Each row is a point. Any point is a mix of the corners, with weights that add up to 1. It lies inside the corners' shape when no weight is negative. Say inside or outside, and name the corners with a negative weight.

Corners:
(1): [ 78   0 -39]
(2): [-38 -18 -11]
(3): [-40 -26  21]
(4): [ 52  31 -34]
Points:
[ 33  14 -19] -> outside (2)
[-13 -13   4] -> inside
[-30 -20   8] -> inside
[ 47  -2 -30] -> inside
[-24 -14  -5] -> inside
[ 45  13 -38] -> outside (3)
[  8   2 -26] -> outside (3)

Corners:
(1): [  8  39  36 -34  16 -11 -10 -40 -16]
(2): [-72 -58  -1  24   7 -42  11  66  27]
(3): [  2   2  -4 -14 -54   0  27  37  16]
(4): [-38  69  54 -47 -11  42  28 -49  11]
(5): [-14 -11  22 -19 -48   1  15 -64 -23]
(6): [ -5  63  26 -35 -32   0  29 -44 -70]
(7): [-35  18   6 -35  -1  18 -16 -28 -20]
(8): [-55 -29 -35   9  38 -14  45  30  28]
(9): [-47   9 -42  52  -5 -56 -11  39  47]
(10): [-26 -32  -5  65   0  16  -4 -14 -13]
Points:
[-14   8  10  -2 -25   0  17 -27  -5] -> outside (2, 7)
[-26  -5   1   2 -16  -2  11  10  20] -> outside (6)
[-17  -2 -15  11 -31   3   8 -25 -18] -> outside (1, 2, 4)
[-42 -28 -13  30  17 -17  -7  -2   6] -> outside (3, 4, 6)
[ -5   6   8 -19 -10   7  19 -41 -33] -> outside (2, 4, 9)
